Every row gives one point. To make a cloud, some directions were put in groups of two or more. Within a group, all points are equally far from the middle, so they leave a hole (a ring in 2 directions, a hollow ball in 3). The other directions are filled evenly. Then the cloud was stretched, turned, moved and blurred a little. Count the holes, and give their numbers of directions, smallest first.

Cloud (22 x 3):
0: +2.60 -0.54 +1.33
1: +2.18 +1.21 +1.61
2: +0.83 +0.32 +3.66
3: -1.42 -0.08 +2.30
4: -1.38 -2.23 +1.02
5: +1.72 +1.97 -3.50
6: +2.52 +2.21 -0.91
7: -1.37 -1.90 +0.64
8: +0.46 -0.17 +4.16
9: -1.12 +2.10 -3.23
10: +1.94 -2.09 -0.26
11: +2.22 +0.58 -1.70
12: +1.63 +1.01 -2.86
13: -1.40 +1.03 +1.64
14: +1.01 +1.80 +2.56
15: +2.57 -0.44 +1.41
16: -0.13 +3.26 +1.50
17: +0.07 +1.22 +3.08
18: -0.26 -0.53 +4.14
19: -1.66 +2.44 -1.84
20: -1.45 +0.89 +1.47
21: +2.33 -1.03 -0.43
Holes: 1 (2)

Cloud (20 x 3):
0: +1.58 +1.62 +3.05
1: -1.55 -1.41 +1.14
2: -0.40 -2.35 +0.83
3: -0.70 -2.12 +1.02
4: +0.58 -0.78 +2.56
5: -2.06 +0.72 +3.71
6: -0.99 +3.31 -0.46
7: -1.99 -0.74 -2.51
8: +0.42 +1.78 -1.92
9: +1.72 +2.00 +0.04
10: +0.93 -0.90 +2.29
11: +1.44 +3.22 +2.21
12: +0.84 +3.57 +0.89
13: +1.77 +1.99 +2.17
14: -2.01 +2.37 -0.77
15: -3.34 +2.36 +1.78
16: +1.97 -0.86 +1.28
17: +0.35 +0.38 -3.60
18: -2.24 -1.30 -0.98
19: +2.82 -1.82 -0.82
Holes: 1 (2)

Cloud (27 x 4):
0: +1.78 -0.55 +2.76 -1.33
1: +2.82 +2.26 -2.59 +0.02
2: -2.19 -0.09 -0.99 -3.11
3: +2.55 -1.70 +0.89 +0.30
4: -1.06 +2.80 +1.58 -0.16
5: -2.40 -1.35 +1.79 -0.02
6: -2.88 +1.34 +1.57 -3.34
7: -1.94 -1.07 +0.02 +1.01
8: +2.00 +0.94 +0.69 +2.70
9: +1.42 +0.87 +1.39 -3.51
10: +2.73 +2.77 -1.14 -0.86
11: -2.66 -0.67 +3.20 -1.54
12: -1.29 -0.47 -1.06 +1.69
13: +2.49 -1.49 -1.80 -0.87
14: +0.60 -2.35 +2.00 -1.06
15: +0.81 +2.31 -2.88 +0.69
16: +1.97 -0.11 +2.72 -1.41
17: -1.28 +0.44 +1.37 +1.72
18: +1.22 -2.32 +1.55 -0.71
19: +1.45 -1.73 +2.26 -0.86
20: +2.47 -0.71 +2.11 -0.16
21: +2.26 +0.84 +0.65 +2.66
22: -0.19 -0.53 +3.36 -3.14
23: -1.22 +3.11 +0.56 -0.87
24: -0.27 +0.30 +2.11 -4.29
25: +2.30 +1.52 +0.78 -2.67
26: -2.52 +0.24 +3.11 -3.54
Holes: 2 (2, 2)

Cloud (27 x 4):
0: -3.43 +0.75 +0.03 +0.02
1: +1.67 +3.40 +1.21 +0.47
2: +0.67 +0.75 +1.37 -3.54
3: +1.50 +0.80 +2.41 +1.47
4: +0.75 +3.45 -1.89 -1.28
5: +0.62 +1.82 +0.11 -3.40
6: -2.39 -0.10 +2.54 -2.01
7: +0.95 +3.72 -0.97 -1.51
8: -0.20 +3.37 +2.00 -0.39
9: +2.08 +2.20 +1.75 +1.08
10: -2.27 +1.36 -1.12 +2.10
11: -1.93 -3.02 -0.56 -0.50
12: -1.12 +1.91 -3.04 -0.62
13: +0.99 +3.94 +0.55 -1.01
14: +2.57 +0.32 -2.62 +1.57
15: -1.99 -0.39 +2.74 -2.25
16: +3.11 -0.10 +1.39 -0.30
17: -0.50 -2.06 +2.98 -1.33
18: -0.89 -0.23 -2.57 -2.08
19: +1.37 +0.13 +0.26 -3.41
20: +0.69 -1.54 +2.77 +0.73
21: +0.72 +3.82 +0.67 -1.44
22: +3.20 -0.49 +0.53 -1.00
23: +0.94 -2.00 -2.38 +1.63
24: +0.36 -0.70 +2.71 -2.81
25: -1.77 +1.85 +1.38 +1.75
26: +2.51 -1.32 -1.92 -0.49
Holes: 2 (2, 2)
